Each row is a point. Each table stands for the endless flat space through its points: a line for two points, a plane for three, and so on. The two share one point or none. Which?
(in the rows, 128 means zero)

First (2 x 3):
[[126 121 128]
 [142 109 108]]
Second (2 x 3):
[[126 124 123]
 [136 109 123]]
They share: [130 118 123]

First (3 x 4):
[[132  99 137 137]
 [133  91 137 144]
 [142 124 152 132]]
Second (2 x 4):
[[145 103 147 145]
 [139 103 151 149]]
They share: [142 103 149 147]

First (5 x 6):
[[136 198  98 160  87 138]
 [125 159  85 161 113 154]
 [115 153  99 156 118 147]
 [138 162  90 148 125 170]
 [109 133 111 136 133 174]]
Second (2 x 6):
[[121 157  97 150 108 141]
 [106 147 122 145 138 171]]
They share: [115 153 107 148 120 153]

First (5 x 9):
[[153 154 134 123  94 110 148  92 146]
 [134 159 131 125 110 141 139 115 119]
 [150 145 103 142 101 138 146  88 124]
 [133 156 106 136 113 157 141 107 109]
 [145 131 166 137 100 125 125 125 118]]
Second (3 x 9):
[[153 130 143 123 121 128 140 121 102]
 [170 136 143 109 117 115 140 134 106]
 [115 131 148 159 117 155 125  99 101]]
They share: no point

First (5 x 11):
[[130 119 135 120 143 127 146 153 138 159 124]
 [148 133 117 120 138 103 117 155 102 132 138]
 [136 127 127 106 127 124 131 148 125 155 145]
 [138 127 107 119 129  87 129 152 104 125 111]
 [136 125 121 127 141 112 154 155 131 161 110]]
Second (6 x 11):
[[104 124 137 105 124 141 139 151 160 155  84]
 [110 118 127 121 171 123  98 191 122 154  94]
 [142 122 105 105 166 101 165 151 126 121  96]
 [168  90 133 138 151  82 132 144 118 122 139]
 [117 144 129 127 183 133 118 193 143 118  89]
 [135  87  98  92 134  97 149 137 108 168  93]]
They share: no point

First (3 x 12):
[[143 101 142 124 140 108 144 137 117 129 128 136]
 [141 100 134 118 139 112 144 142 115 131 115 125]
 [139  81 138 121 126 101 126 129 107 124 123 126]]
Second (7 x 12):
[[143 114 125 136 116 124 140 132 111 173 122  93]
 [157 108 154 122 119  96 168 152 144 156 127  95]
 [134 101 122 148 124 124 142 125 128 160 122 110]
 [142  87 127  97 137  91 160 135 124 125 116 144]
 [118 100 155 118 116 128 119 171 130 149 130 129]
 [171 119 143  87 140  90 178 159 113 139 107  96]
 [130  98 149 112 144 112 149 177 154 143 122 111]]
They share: [141 106 130 115 143 117 150 148 117 134 108 121]

First (4 x 14):
[[134 163 110 161 164 151 144 135 113 110  84 156 161 134]
 [ 77 146  99 139 128 175 138 114  72 121 105 114 152  97]
 [113 162 109 153 152 151 138 144  94  93  99 126 146 135]
 [125 142 105 137 120 135 178 132 130 137 111 118 134 123]]
Second (5 x 14):
[[134 134  98 171 137 160 162 130 126 118  91 125 148 143]
 [101 171 121 157 136 138 152 132 105 125 109 130 136 128]
 [119 140  85 175 109 178 172 107 107 151  63  97 130 140]
 [100 186 137 154 134 139 148 130 104 134 118 146 131 121]
 [114 174 134 167 138 143 151 132 118 129 116 150 136 132]]
They share: [115 152 106 146 138 149 154 133 107 117 102 126 145 124]

First (5 x 18):
[[ 97 130 150 100 129 143 130 150 117 124 117 141 137 128 147 159 107 103]
 [ 97 125 167 118 128 151 116 153 100 116 114 149 148 122 136 167  93  97]
 [110 109 171 144 119 118 106 147  95 113 119 133 169 130 125 142  91  92]
 [113 124 153 111 133 121 127 134 120 127 132 117 157 137 150 144 115 105]
 [123 102 170 149 111 105  99 137  92 123 135 128 170 139 120 128  98 100]]
Second (2 x 18):
[[106 135 146 119 125  98 126 148 109 127 113 108 153 138 130 125  91  95]
 [121 105 141 124 100 118 106 138 119 127 133 138 138 128 145 135 111 105]]
They share: no point

First (7 x 20):
[[157 160 155 146 123 173 132 155  99 151 153 116 175  92 155 113 125 124
  109  90]
 [116 154 177 147  82 136 144 171 153 192 171 110 133 102 106 130 124 118
  108 142]
 [153 153 158 156 136 166 141 152 115 160 151 119 183  90 152 126 110 125
  121 101]
 [140 122 169 163 124 132 148 123 117 142 143 158 209 130 142  82 136  84
  126 136]
 [148 168 177 132 136 124 141 106 117 165 162 138 143 114 105 142 114 162
   95 119]
 [116 162 166 158  89 112 162 163 161 203 188 117 138  95 119  98 116 114
  113 127]
 [145 171 193 110  94 134 122 119 101 157 165 126 122 121  84 126 152 154
   70 126]]
Second (4 x 20):
[[123 152 157 145 104 144 138 150 122 142 155 133 152 113 142 119 130 112
  111 123]
 [120 154 155 144 107 150 147 153 122 137 151 127 144 113 138 130 114 108
  110 121]
 [141 158 153 151  86 142 130 142 120 140 169 139 176 115 138 101 150 110
  101 121]
 [111 135 189 149 128 123 107 157 147 134 156 124 140  84 160 111 152 145
  123 138]]
They share: no point

First (6 x 24):
[[ 84 104 124 115 128 127 124 135 105 105 142 144 159  95 123 152 122 146
  100 127 102  86 120 106]
 [ 93 151 103 133 153 128 135 137 130 107 151 142 132 121 125 115 141 162
  142 101 106  92 112 134]
 [ 88 121 132 118 115 147 112 133  91 117 131 135 169 108 129 152 129 129
   90 138  85  96 118 118]
 [140 121  75 115 164 122 178 133 157 129 169 162 143 108 136 126 110 155
  100 140 128 102 179 129]
 [ 79 149 120 136 138 137 119 137 114 103 137 131 136 115 124 123 146 152
  138 101  99  96  99 129]
 [ 92 119 136 138 109 167 128 135 109 118 109 112 145  80 136 148 131 110
   90 140 114 135 139 115]]
Second (3 x 24):
[[ 93 116 101 138 127 143 155 143 122 109 148 137 146  85 132 150 128 131
  110 126  96 101 143 119]
 [112 149 118 110 148 104 115 109 112 102 120 128 140 112 142 110 126 160
  116 123 115 110 139 119]
 [113 140 113 114 143 115 127 119 110 105 124 129 138 109 136 122 124 151
  110 118 112 105 135 115]]
They share: no point

First (3 x 24):
[[ 90 115 118 127 121 130 126 127 112 105 134 107 112 138 131 114 136 126
  161 115 151 116 111 135]
 [132 145  93 112  77 112 131  83 109 108 142 102 130 131 116 143 114 141
  139 127 150 130 124 147]
 [ 84 110 118 132 128 134 131 134 116 106 130 107 118 139 126 112 132 131
  162 109 154 114 112 134]]
Second (4 x 24):
[[108 130 139 120  63 130 110  69  97 108 123  96 114 145 123 136 130 136
  158 104 160 104 121 143]
 [108 102  99 124  99 126 106 113 121 124 135 108 102 129 123 140 142 136
  138 124 144 144  97 139]
 [109 148 111 132 115 114 150 114 123  88 121 115 122 111 115 105 109 112
  145 133 130 124 132 122]
 [109 114 113 124  88 128 113  98 114 116 127 106 107 131 121 133 136 133
  143 120 147 131 108 136]]
They share: no point

First (6 x 24):
[[135  86 155 160  90 159  89 129  91 102  97 139 122 127 110 124 131 153
  156 112 143 109 171 108]
 [113 107 102 141  83 147 119 127 102 130 139 113 102 140  84 152 111  90
  171  99 151  73 148 119]
 [123 130  90 128 107 141 129 117 138 122 156 128 108 145 104 167 113 107
  144 116 157 109 134 134]
 [127 124  92 126 104 144 126 131 115 117 150 109 111 157  98 168 114  95
  162  98 153  95 140 134]
 [115 108 114 163 122 150 106 131 126 114 125 146 102 156 115 134 106 130
  171 109 139 130 156 104]
 [151 113 135 126 105 160 104 129  99  84 125 116 136 157 123 160 124 139
  156  96 147 122 167 139]]
Second (7 x 24):
[[165  94 108 135 112 121  92 132 116  90 116 128 127 143  59 154 150 156
  152  93 111 140 109 160]
 [108 110 149 170 107 158 109 175 153 131 107 184  89 166 152 123  71 120
  153 107 168  78 142  89]
 [153  82  85 103 131 146 125 102 131  80 129  98 131 136  64 162 143 128
  174 144 113 160 142 129]
 [137 132 112 194 127 123 121 130  98 109 153 157 131 167 123 150 126 193
  190 116 159 112 138 134]
 [119 134 114 152 123 148 122 123 131 115 155 154 114 160 144 141 116 137
  173 140 173 131 170 116]
 [114 105 130 128 103 162 100 146 159 122 109 154  88 144 123 132  95  90
  128 109 149 117 149 103]
 [121  82 131 170 106 152  76 150 121 121  98 127 105 144  86 116 115 149
  142  59 111 118 117 127]]
They share: [124 115 112 149 116 147 112 125 130 113 132 142 109 147 114 145 115 131
 153 116 147 126 148 117]

First (3 x 24):
[[109 142 113 144 138 122 131 100 143 109 133 141  88 132 118 145 148 118
  117  94 137  90 125 126]
 [ 94 154 128 162 156 128 137 106 128 118 121 135  94 129 112 136 148 133
  123 109 155 111 140 141]
 [119 140 127 144 147 133 118 117 135 106 147 130 105 143 119 160 157 144
  131  96 128  94 136 116]]
Second (3 x 24):
[[125 136 127 182 143 145 124 116 105 117 126 116 102 127  97 173 173 165
  117 108 139 121 164 147]
 [107 145 133 146 155 133 130 116 135 117 135 137  99 139 118 149 152 138
  129  99 139 103 134 120]
 [115 143 127 164 148 136 123 114 121 111 134 124 103 134 109 159 161 151
  125 105 139 108 149 135]]
They share: [109 146 129 152 152 132 125 114 131 111 137 131 102 138 116 151 154 142
 129 102 139 102 139 126]

First (7 x 24):
[[106 100 121 154 131 130 144  96 142 159 139 149  93 115 120 124  84 147
  138 114 158 152 141 103]
 [139 167  66 125 133  97  85 112 122 125 122  94 178 150 171  87 121  74
  152 131  52 136 159 177]
 [130 113 118 103 125  94 119  93 106 126 107 137 137  97 169 133 109  99
  138  94 115 175 141 162]
 [109 149 105 160 120 119 149 107 124 144 110 117  95 150 107 130  95 128
  113 145 153 128 155 107]
 [111 154 117 134 138 159 131 124  99 147 143 108 105 145 124  98 108 129
  129 131 116 125 129 114]
 [ 95 138 132 146 126 165 137 114 118 163 160 110 119 126 130 101  97 133
  156 118 117 124 114 114]
 [ 97 129 115 150 120 148 126 108 142 167 165 107 147 120 147  92  91 121
  180 113  95 126 121 131]]
Second (4 x 24):
[[123 106  81 191 100 108 103  79 160 168 130 134 128 136 129 111  88 125
  165 149 101 105 132 131]
 [120 148 100 145 129 124 105  92 137 127 108 104 135 136 150 105 108 122
  144 120 112 142 161 117]
 [ 96 160  92 147 119 116 137 126 105 155 164 116 127 142 132 117 110  98
  144 136 120 128 127 145]
 [105 166  81 134 121 112  97  94 124 106 108  94 130 131 172 109 125 121
  151 109 131 156 173 103]]
They share: [114 148 102 149 127 124 121 106 127 145 132 112 133 140 136 109 104 112
 142 130 110 132 143 133]

First (5 x 24):
[[119 121 118 167 135  96 174 141 127 104 121 142 100  99 120 113 134 145
   90  81 142 126  82 150]
 [ 98 125 104 131 130  82 147 112 152  98 113 104 112 111 114 125 147 161
  104 124 121 139  95 147]
 [112  98 125 133 151 100 146 125 155  93  99 112  83 118 123 131 124 129
  119 122 124 112 110 129]
 [105 117 130 145 139  90 152 133 141 106 103 114  98 105 118 127 116 137
   94 109 138 118  96 142]
 [ 91 127 134 124 130  83 132 128 151 113  94  88 113 108 119 138 106 143
   90 132 137 121 104 147]]
Second (6 x 24):
[[126 112 104 138 109  99 126 149 162 105 102  69 127 118 135 109 142 108
  112 159 121 117 135 163]
 [133 127 125 124 135 127 145 133 162  85 102 113 110 133 163 135 123 141
  108 128 137 131 115 161]
 [127 148 126 122 117 125 140 143 149 106 133 120  86 157 157 126 112 192
  127  96 145 134  82 136]
 [105 118  97 133 132  88 177 115 167 107  88 158 144  88 130 153 150 153
   81  89 126 157  83 178]
 [148 143 146 157 137 124 134 154 171  99 121 106  68 180 149 115 143 194
  123  93 129 141  59 138]
 [107 102 119 143 162 110 163 139 161  99  84 136 130 112 128 137 150 167
   67 105 112 133  75 164]]
They share: no point

First (7 x 24):
[[172 132 130 167 119  84  92 150 135 103  78 145 114 107  94 114 113 123
  141 104  89 146 115 118]
 [183 106  95 133 147  93 114 177  95 103 137 121 117 131 140  95 126 124
  153 109 106 158 146 136]
 [127 153 156 143  73  95 124 145 126 107 100  97 157  88 155 144  87 143
  141 140 143 111 108 120]
 [128 165 150 125  82 107 138 135 124 103  92  87 154 100 148 131  83 152
  135 158 145 113 119 139]
 [156 135 160 127  88 110  99 118 143  92 104 103 139 103 127 105 107 141
  141 139 121 116 116 138]
 [177 109 116 131 169 112  91 142 127 106 128 139  78 153 104  72 127 140
  155  99  83 148 107 149]
 [165 147 173 150 114 131  66  92 154 126  98 130 105 122  87 115 135 156
  137 119  97 127 103 148]]
Second (5 x 24):
[[142 144 149 135  85 125 114 120 132 101 109 103 114 114 128  96 109 164
  143 122 115 117 113 142]
 [143 125 160 114 129 145  72 124 130 135  82 118 115 125 138 149  97 151
  111 109 111 138 113 165]
 [171 152 166 126 141  97  91 137 150 125 113 116 133 101 130 115 120 112
  143 134  87 112  95 137]
 [131 139 150 131  88 156 104 115 141 105  86 105 115 126 133 117  90 187
  133 115 118 122 134 163]
 [151 132 164 114 122 120  83 126 124 132 109 112 109 111 138 121 117 131
  121 112 102 126  87 146]]
They share: [154 142 147 137 108 110 104 129 132 108 103 113 126 114 122 114 110 145
 141 130 116 127 115 139]

First (3 x 24):
[[128 156 148 127 111 101 119 106 125 139 131 142 115 132 126 168 151 151
  168 122 160 129  90 127]
 [126 144 142 126 125 101 106 121 128 148 144 144 123 125 116 154 149 147
  153 112 154 122  97 124]
 [125 141 148 130 126 107 107 124 122 151 143 145 124 123 105 153 142 148
  156 104 142 117 105 124]]
Second (2 x 24):
[[116 154 127 118 130 106 120 124 145 137 127 133 144 128 109 164 158 125
  167 115 142 130  81 141]
 [131 129 152 133 130 101  90 129 115 162 162 153 114 118 109 139 138 160
  137 100 152 110 116 111]]
They share: [125 139 142 127 130 103 102 127 127 152 148 145 126 122 109 149 146 146
 149 106 148 118 102 123]
